Each row is a point. Each copy is the shape, with its points in the same order, turned, moved and blurred by noise. Is it also mirrored, or only turned?
In the rows, 128 means zero.

Shape, 6 rows:
[[120 116]
 [113 121]
 [126 112]
 [108 125]
 [179 224]
 [105 146]]
Copy 1, 6 rows:
[[143 120]
 [149 112]
 [156 130]
 [140 107]
 [ 30 147]
 [124 103]]
Copy 1 is: only turned
Copy 2 (6 x 2):
[[122 135]
 [115 146]
 [122 133]
 [113 142]
 [178 249]
 [111 171]]
Copy 2 is: only turned
Copy 3 (6 x 2):
[[119 139]
 [121 142]
 [117 129]
 [123 149]
 [237 112]
 [140 161]]
Copy 3 is: only turned
Copy 4 (6 x 2):
[[122 123]
 [126 115]
 [120 126]
 [139 114]
 [200 213]
 [157 112]]
Copy 4 is: mirrored

Shape, 10 rows:
[[126 147 130  92]
 [173  89 162 141]
 [152 155 159  98]
 [142  92 161 153]
 [184  73  55 147]
 [ 92 163 153 228]
 [143  91 157  68]
 [118 116 124 114]
 [176 150 108  80]
 [136 165 113 148]]
Copy 1 (10 x 4):
[[101 151 118 115]
 [171 166 176 149]
 [123 155 137  95]
 [154 135 177 162]
 [197 166  86 211]
 [166  30 160 123]
 [103 204 162 149]
 [112 138 133 155]
 [136 188  94 114]
 [153 109 103 121]]
Copy 1 is: mirrored
Copy 2:
[[116 108 137  91]
 [119 180 154 149]
 [ 85 127 144 100]
 [131 174 123 147]
 [188 116 196 186]
 [109 118  33 188]
 [134 164 168  74]
 [146 125 128 110]
 [106  96 189 107]
 [109  88 118 146]]
Copy 2 is: mirrored
Copy 3:
[[156 109 159 147]
 [ 98  98 165  74]
 [133  68 185 144]
 [ 93 107 136  82]
 [102 208 186  94]
 [ 35 107  78 153]
 [175  93 172  86]
 [140 120 146 130]
 [142 129 211 138]
 [103 127 146 173]]
Copy 3 is: mirrored
Copy 4, 10 rows:
[[114 157 107 151]
 [119  73 129 100]
 [ 97 120 146 162]
 [156  78 102 122]
 [143 134 121  13]
 [249  98 130 150]
 [ 58 114  88 135]
 [131 134 100 127]
 [ 93 163 160 102]
 [166 146 141 131]]
Copy 4 is: only turned

Shape, 14 rows:
[[ 73  49 157 111 157 169 129 174]
 [159 169  84  26  89 111  85 131]
 [133 141 148  99 183  98 149 153]
 [120 100 128 111 182  83 138 106]
 [ 46  87 153 185 168 148 148 174]
 [115 174  47  59  65 113  70 118]
 [114 128  99  74  96 115 109 112]
 [134 132 149  78 191  79 101 135]
 [118 161 122 164 123 182  59 116]
 [172 151  48  71 140 131 117 107]
 [130 168 138  80 153 114 159 129]
 [180 115  93 128  76 110 111 145]
 [ 54  97 159 112 120 133 115 131]
 [166 155 100  34  84 119 113  75]]
Copy 1:
[[141  75 169  48 162 203 112  82]
 [188 228 119  66 141  62 131  96]
 [ 94 134 148 111 176 109 117 133]
 [131 109 176 114 195 105 143 115]
 [120  25 141  94 151 178  69  98]
 [234 176 107  79 132  44 102  76]
 [186 160 126  90 151  99 134  75]
 [106 162 175  98 202 100 107 114]
 [131 109 152  82  67  85  87  40]
 [174 151 146  59 123  34 157 136]
 [105 143 113  97 159  96 138 122]
 [207 150 155 121  85 112 121 132]
 [157  99 128  93 177 156 104  59]
 [176 211 121  96 138  51 180  86]]
Copy 1 is: mirrored
Copy 2, 14 rows:
[[131 123 249 127 121 109 146 115]
 [ 66  96 103  83 161 181  40 143]
 [154 107 157 142 119 142 116 205]
 [123 132 146 129  98  84 115 175]
 [173 159 227 197 120  90 161 111]
 [ 42 132  79 124 180 142  55  98]
 [100 113 133 118 133 131  69 108]
 [136 146 152 104 108 150  95 196]
 [162 168 104 118 170 145 149  88]
 [ 69  79  77 105 149 131 112 155]
 [155  93 135 141 144 126  91 185]
 [ 90  90 119 150 105 191 128  99]
 [145 143 192 139 128 103  92 105]
 [103  79  87  80 130 141  44 133]]
Copy 2 is: mirrored
Copy 3 (14 x 8):
[[ 76  98  75 125  98 162 122 201]
 [112 203 148  38 118 159  98  53]
 [108 118 187 130 115 159 120 142]
 [119 109 164 125 168 156  80 155]
 [ 78  76  82 179 113 106 122 191]
 [105 216 108  53 134 111  81  48]
 [108 157 113  85 138 152  87  88]
 [ 98 128 198 110 110 159  68 145]
 [165 125  90 104  72  81  80 121]
 [167 194 154  60 154 135 111 116]
 [121 146 173 139 119 172 127 102]
 [121  99 118  43 140 117 132  80]
 [ 79 108  79 150 114 158  77 138]
 [156 178 136  65 142 191  89  46]]
Copy 3 is: only turned
Copy 4:
[[ 98 102  98 143 213 176 140 150]
 [ 56 164 151 168  71  87  45 143]
 [106 112 153  79 154  83 120 119]
 [115  88 126 140 148  69 141 114]
 [173 124 109 118 214 154 181 154]
 [ 94 205 129 209  67  90  75 138]
 [ 85 143 126 178 100  94 114 140]
 [ 95 109 162 126 174  75  94  98]
 [134 186 123 151 104 170 144  62]
 [ 82 155  78 150  84  60  81 111]
 [ 81 128 144  89 114  80 125 141]
 [154 122 117 146  70 129  69 138]
 [127 129 154 170 177 140 164 158]
 [ 42 127 137 184  45  79 101 125]]
Copy 4 is: only turned

Shape, 15 rows:
[[163  72 113 126 117 110  71 198 114]
 [133  85 120  78 121 108  75  84 181]
 [125 117 118 148 127 110 189 138 106]
 [137 128 200  53 164 143 110 173 134]
 [ 86 166 163 125  69 168 113 122 115]
 [144 145 182  54  55  75 141 177 112]
 [120 135  81 166 170  79 180 210  58]
 [140  65  97 167 147  81  76 105 190]
 [165  77 185  68 159  86 151 107 160]
 [ 60 180 123 138  85  77 123 117 146]
 [150 172 130  52 164 150 131 102 186]
 [ 68 119 108  82  65 110 111  74 155]
 [185 101  86 160 148  72 135 176 173]
 [161 185  83 168 168  74 174 118  88]
 [ 92 128  82 176  60  81 156 211 107]]
Copy 1 (15 x 9):
[[ 85  99 112 150  71 184  68 162 118]
 [106  52 151 124 130 150 102 157  14]
 [129 135 104 124 139 176 149  92 114]
 [ 30 164 167 144 138 137  81 143  59]
 [107 145  89 109 130  66 150 175  92]
 [ 95 166 158 153 166 170 144 225 118]
 [126 133  97 134 150 196  94  55 198]
 [ 89   7 124 106  93 187 117 112  61]
 [ 62 115 187 156 145 194 143 121  26]
 [114  77 106  73 189 116 151 161 118]
 [107 117 206  89 157 111  88 114  24]
 [142  73  97 108 175 125 137 185  37]
 [118  74 159  93  90 217 101 107 125]
 [148  86 169 128 150 148 137  48 169]
 [148 116  58  81 128 200 130 158 176]]
Copy 1 is: only turned
Copy 2 (15 x 9):
[[179  87  79  96 179 121 117  53 137]
 [153 115 172 102 125  99 193  53 134]
 [132 141  87 139 134  98  83 130 120]
 [124  75 155  92 181 148 134 109  43]
 [ 87 107 154  86 112 180  98 119 167]
 [ 94 150  88  82 145 190 135  67  62]
 [198 155  47 161 172 136  47 161 106]
 [217 112 133 119 102  62 138  49 156]
 [110 120 145 147 145  77 153  57  31]
 [154 178 147  83  82 168 114 131 159]
 [111  94 157 122 117 119 214 144  87]
 [112 177 169  85 122 141 174  82 181]
 [203  97  44 125 115  86 128  84 105]
 [182 148  81 213 100 141  98 153 108]
 [161 170  39  73 129 137  66 111 173]]
Copy 2 is: only turned

Shape, 16 rows:
[[100 143 111 156  90 143 153 124 103 125 113 143]
 [130 166 137  84  67  94  90 213 143 135  70 124]
 [108 163 186 170 161 112 120 128 134  65 191 148]
 [111 228 139 160  92 106 180 142 155 114 134 181]
 [ 56 126 116 201 139  43 156 128  85  76 151 148]
 [175 107  64 101 133  90 103  75 162 140 123 108]
 [ 92  82  71 111  83 209 146  35 129 144  84 137]
 [126 148 123 157 120  84  98  97  80 131 224 195]
 [147 164 118 127  66 143 121 151 183 157 244 184]
 [155 112 141 161 104 139 144 158 109 142  87 102]
 [152 130 171 112  60 151 145 115 180  67  32 168]
 [ 99 133 204 192 148  93 136  73  92 183 187 101]
 [140  26  90 160 114  95 139 170  56 204 103 126]
 [160 110 116  76  52 121 139 122  56 122 125  82]
 [129 133 142 195  68 144  86  68 146 120 124 102]
 [177 139 132 140 128 135  85 131 111 127 128 136]]
Copy 1, 16 rows:
[[123 123 169  71 102 149 134 115 171 102 107 109]
 [ 93 123  74  74  89  81 111 161 108  61  56 105]
 [185 124 134 185 112 158 132 209 168  97 154 105]
 [136 170 101 104  77 197 159 135 193  90  90  61]
 [ 91 132 156 128  91 199  88 161 174  85 217 115]
 [ 70 114 124 158 151 100 171  96 107 159 102 149]
 [ 79  82 220  57 170 130 156  99 179 184  63 125]
 [145 193 126 137 113 125 159 155 209 123 190 173]
 [177 182  73 152  87 102 125 135 221 169  76 133]
 [139  80 149  80 103  93 150 115 121  99 122  82]
 [ 64  61 140  98 116 112 203 189 174  82  45  59]
 [187 158 141 112 175 146 131 148 141 163 216  59]
 [ 89  63 115  25 103  80 117  82 122 145 195 146]
 [ 82 121 158 104 166  31 132  81 160  69 120 116]
 [132 141 207 119 110  93 166 161 132 161 110  69]
 [149 113 126 117 119 103 189 139 118 112 118 133]]
Copy 1 is: only turned
Copy 2 (16 x 12):
[[129 165 130 147  83 148 112  74 104 120 136 106]
 [105  98  62  91  95 147  65 124  54 168 150  44]
 [173 174  78 161 128 178 142 172 143 148  99 143]
 [189 182  83 148  69 153 151 105 125 155 121  36]
 [198 205 118 140  85 152  51 144 142  72  97 134]
 [ 97  74 143  79  93 122 151 144 151  68 159 107]
 [ 76 144 156 134  87  96 165  33 103  85 212 159]
 [162 117 131 201  64 165  96 167 197 133 142 134]
 [ 91 123  75 184  56 110 152 140 201 201 128  75]
 [ 94 136 155 112  97 154 111 103  62 142  94 106]
 [148 130  72  93  58 120 191  95   7 147 155 122]
 [118 210 203 184 123 179 119 204 142 134 141 122]
 [ 83 108 227 109  76  97  19 111 102 127 100 138]
 [ 71  77 136 191  94 130 102 119  51  79 130 100]
 [ 70 173 121 128  51 196 160 131 108 113 159 144]
 [115  84 131 122 101 183 127 129 113 151 123 127]]
Copy 2 is: only turned
Copy 3 (16 x 12):
[[122  77 147 166  91 135 104 145  82 100 131 118]
 [ 64  72 104 120  65  93 102  94 171 161  79 155]
 [ 70 174 199 159 165  71 122 124 110  96 146  61]
 [ 76 122 122 175  75 113 116  80  73  59 111  86]
 [ 80 139 158 146 148 161  75 132  38 166 179  48]
 [172 102 168 102 161 112  91  61 128 124 155 196]
 [158  32 202 160 135 182  90 177 101  64 154 209]
 [108 148 173 222 129  77 131 103  75 133 199 125]
 [109  77  95 212 141  29 128  77 140  65 180 119]
 [166 110 121 129 106 124 100 165 126 132  74 132]
 [ 68  82 154 165 151 149  77 119 110  83  10 184]
 [183 172 204 203 141 161 138 121 148 123 154  56]
 [209  87  88 148 142 159 133 171 119 209 153 151]
 [172  24 192 156 118  81 143 130 104 173  83 149]
 [156 105 193 183 129 124  29 131 149  93 124 126]
 [141 142 152 151 116  71 103 137 136 127 114 175]]
Copy 3 is: only turned

Shape:
[[105 157  90  78 142  98 144  94 112  65  85 108]
 [120 120 126  98 154  99 119 131  70 154 151 109]
 [172 126 100 126 107 107 111 213 125 151 160 163]
 [142 133  77 163 154 108 117 100  98 116  54 113]
 [206 114 116 121  48 153 152 161  82 153 157 125]
 [141  86 126  83  91 146 129 193 155 193 120 119]
 [167 129 145 156  91  87 131  63 147 129 110 186]
 [190  45 109 182  80 162 164 170 142 123 196 139]
 [ 90 110 119  54 159 143  46 148  64 128  92 105]
 [ 97 141  71  74 154 137 106 106 105 141 134 143]
 [ 69 187 126 126 157 112 113 119  97 114  99  83]
 [175  96 138 190 101  91 204  83 140 145 120 161]
 [146 162 108  64 209 102  91  97 111 110 102  67]
 [214  95 173 174  99 168 185 162 131  95 160 176]
 [123 132 122 127 121  66  98  78 123  74 114  90]
 [171 142 126 169  85 148 126  88 164 158 145 142]]
Copy 1, 16 rows:
[[160 143  98 182 134 124 168 150 173  63  90 119]
 [118 135 176 160  94  85 159 104 136  92 132 168]
 [108  54 147 112 104  71  76 104  97  88 129 148]
 [111 132  96 122 126  68 171 163 189  81 160 113]
 [163  59 108 125  88  40  99  90 132 163 131 190]
 [ 82 101 113 141  80  91 101 109  59 163 113 148]
 [129  74 135  88 193  78 174 102 175 150 103 108]
 [183 106 151  79 140  18  57 123  84 169 146 151]
 [114 132 125 169  56 149 205 142  92  72 161 163]
 [126 158 126 114  99 145 151 111 146  74 113 164]
 [ 98 136 137 195 137 147 152 168 186  82 144 163]
 [124 115 136 102 200   8 133 104 168 167 102 122]
 [134 154 134 195  80 145 162 109 182  68 151  85]
 [178  74 116 119 205  30  78  71 102 155 174 146]
 [160 109 165 161 135 112 183 171 180 103 108  97]
 [127  88 132  82 151 100 106 107 175 179 136 125]]
Copy 1 is: only turned
Copy 2:
[[ 94  58 189 176 143 116 143 122  77 141 145 122]
 [139  83 115 148 123 154 181 124 166 148 134 139]
 [172 128  65 126 111  72 172 136 137  74 105 125]
 [116  89 194 166 114 103 115  81 169 108 138 103]
 [179 170  79 143 139  57 198 116 143 141 180 127]
 [200 157 123 128 112  89 196 125 131 159  67 120]
 [ 91 178 123 188  66  97 108 107 121 113 147 161]
 [249 176  58 147 108  96 112 115 129 110 174 116]
 [152  70 199 152 122 146 220 189 172 127 112 109]
 [114  75 159 108  86 138 168 151 120 145 138 106]
 [ 85  78 179 137 180 140 129 138 158 145 109 133]
 [131 185  92 184  90 116  92  35 127 128 156 140]
 [127  24 208 130 118 127 166 118 136 134 132 188]
 [201 217  84 155 140 112 136  91 101  65 183 163]
 [113  69 160 216 125 109 105 145 135 141 144 157]
 [131 183 121 121  88  77  98 128 143 143 157 162]]
Copy 2 is: mirrored
Copy 3:
[[123 111 111 191  90 134 131 159 145  84 125 211]
 [127  77  87 161 128 105 101  84 130  98 124 125]
 [163  87 139 141 193 120 134  77 165 146  43 129]
 [158 113  89 221 114 136 191 126 161  65 131 125]
 [193 110 122 152 110 131 113  14 134 120  19 144]
 [155 100 182 118 147 101 147  64  83 121  59 125]
 [130 197 121 165  77 107 143 110 195 126  67 105]
 [227  91 121 140  97 159 136  88 134 184  10  81]
 [111  32 164 163 133 128 103 103 127  21 139 126]
 [ 85  77  95 139 133 148 137 120 136  71  96 152]
 [151 107 103 146 126 127 125 121 152  77 195 174]
 [160 190  89 189  68 112 162  97 145 187  71  99]
 [136  97  78 185 143  90 102 167 117  27 127 163]
 [219 175 141 172 115 176  81  84 147 186  36  96]
 [157 106 110 174  64  77 120 153 186  81 122 157]
 [173 177  98 101  98 128 152 102 163 108  54 102]]
Copy 3 is: mirrored

Shape (16 x 12):
[[119 158 134 148  94 102 144  46 169 150 112 147]
 [ 62 145  86 184 174 130 150  90 121 149 119 154]
 [159 194 100 120  97 127 131 104  75 128  51 119]
 [ 61 193 124  97 185 163  73  69 113 104 148 134]
 [ 89 134 115  97 128 153 134 139 122 153 143  61]
 [144 100 111 155 124 157 128 109 130 111  79 155]
 [112 133  84  62  23  84 104 107 176 117 103 106]
 [ 49 174 172 122 173 198 110 150 217 103 176 148]
 [ 80 130 141 107 153  89 113 150 147 133 126 137]
 [135 149 128 143 158 136 139 132 168 151 178 176]
 [168  76 161 141  94  93 180 205  95 168  84  66]
 [ 75 152 143 134 160 162 158 134  58  91 148 137]
 [ 83 107 134  88 182 123 188 142 158 136 149 114]
 [138 137 105 156  98 135  55  55  56  62 119 175]
 [ 78 151  45 158 110 160 159 152 136  91 100  73]
 [131 120 126 130 134  73  91  74 147  61 155 121]]
Copy 1:
[[161 144 126 111 220 129 127 140  87 119 154 178]
 [ 87 201 162 111 180 156 217 135  86 150 151 169]
 [135 140  81 138 182 197 155 221 150 118 144 129]
 [164 164 156 130 136  95 249 139 145  97 168 131]
 [147 114 112 155 145 160 198 102 131 174  94 120]
 [ 70 127 163 126 180 133 129 187 115 144 133 139]
 [225  76 170 165 177 194  98 151 102 131 107 150]
 [143 124 162  72  80  74 198  60  86 121 149  93]
 [140 156 165 118 144 167 155  94 151 145 119 126]
 [ 95 143 140 125 128 137 138  89 103 147 194 155]
 [ 67 124  77 136 170 210  80 123 163 202  38 127]
 [113 210 108 148 104 114 197 155 137 156 121 118]
 [117 158 148 160 154 136 166  69 119 200 131  87]
 [106 173 175 158 145 113 165 237 159  62 132 188]
 [112 133 137 148 140 201 211 170  43 140  82 109]
 [131 175 189 195 169 133 131 114 142  73 124 144]]
Copy 1 is: only turned
Copy 2 (16 x 12):
[[166 127  92 211 109  43 112  84 102 142 134 140]
 [134  94  28 195 122 127 104 155 117 102 170 124]
 [137 156 114 180 139 126 213 121 115  91 117 117]
 [142 107  71 219 136 113 147 209 198 188 150 121]
 [113  72 122 143  61  89 155 193 145 121 112 143]
 [126 114  99 145 138 155 118 102 133 125 134 148]
 [135 118 113 133 102  15 162  75 199 117  70 126]
 [169 148  69 133 103  91  57 248 157 218 146 177]
 [136 120 111 145 139  74  96 174 181  99 142 133]
 [181 122 106 125 109 106 104 155 121 161 194 120]
 [124  98 186 104 105 105 111 145  79  13  97 147]
 [174  64 102 160 164 137 152 216 125 114 134 167]
 [146  93 110 150  86  79  97 188 152  95 178 213]
 [171  78 107 193 208 165 169 105 177 171 105  76]
 [151  96  32 124  80 143 162 160 150  80  93 156]
 [205  91 124 193 112 105  97 114 206 135 112 115]]
Copy 2 is: mirrored
Copy 3, 16 rows:
[[158  95 176 180 133 142 164 117 200 140 106 121]
 [180 107 121  96 133 142 212 134 163 143  87  66]
 [145 158 129 163 162 200 183 125 147 133 197 140]
 [171 109  90 107 140 162 111  86 138 221 120  59]
 [146 153  82  98 158 149 117 134 154 143  82 162]
 [140 153 167 142 127 123 166 146 113 107 134 100]
 [100 167 157 214 179 183  91 178 200 149  94 130]
 [166  52 107 122 172  82  99 126  76 211  48 111]
 [106  80  89 132 136 153 128 159 147 135  88 101]
 [135  70 118 138 176  92 149  94 139 105  86  99]
 [108 139  92 123 122 157 149 191 138  18 128 223]
 [201  95  95  63 158 166 122 144 109 124 137  97]
 [105  80 114  57 159 116 125 154 161 130  78 132]
 [198 167 140 180 114 165 113 116 133 114 189  21]
 [179 182 102 115 198 125 180 210 152 160 113 131]
 [137 110 115 167 112 103  87 154 198 138 151  64]]
Copy 3 is: only turned
Copy 4, 16 rows:
[[ 68 150 162  61  92 113 172 144 138 123 164 133]
 [ 73  90 123 112 123 192 204 147 134 132 140 177]
 [ 97 159  96 127  58  90 196  81 125 161  92 121]
 [ 91 158 113 162 161 136 163 153 121 217 169 203]
 [ 99 160  95 159 185 138 145 112 159 107 125 131]
 [123 107 105 110  63 138 125 107 127 116 144 152]
 [110 197 128  36 145  81 108  93 177 135  86 127]
 [ 91  96  91 116 224 131 100 172  69 154 214 159]
 [150 134 137 100 171 161 156 132 111 146 133 126]
 [113  73 130 120 139 130 145 189 137 134 165 111]
 [154 133 128 148 114 154 153  51 126  37  96  34]
 [ 77 117 126 193 131 175 141 138  81 153 108 149]
 [138 133 130 141 185 157 149 175 110  73 123 147]
 [ 85 126 164 134  36 141 111  91 154 230 127 176]
 [ 64  89  75 117 158 124 152  65 139 101  81 182]
 [133 124 211 111 129 110 125 110 152 160 145 173]]
Copy 4 is: mirrored
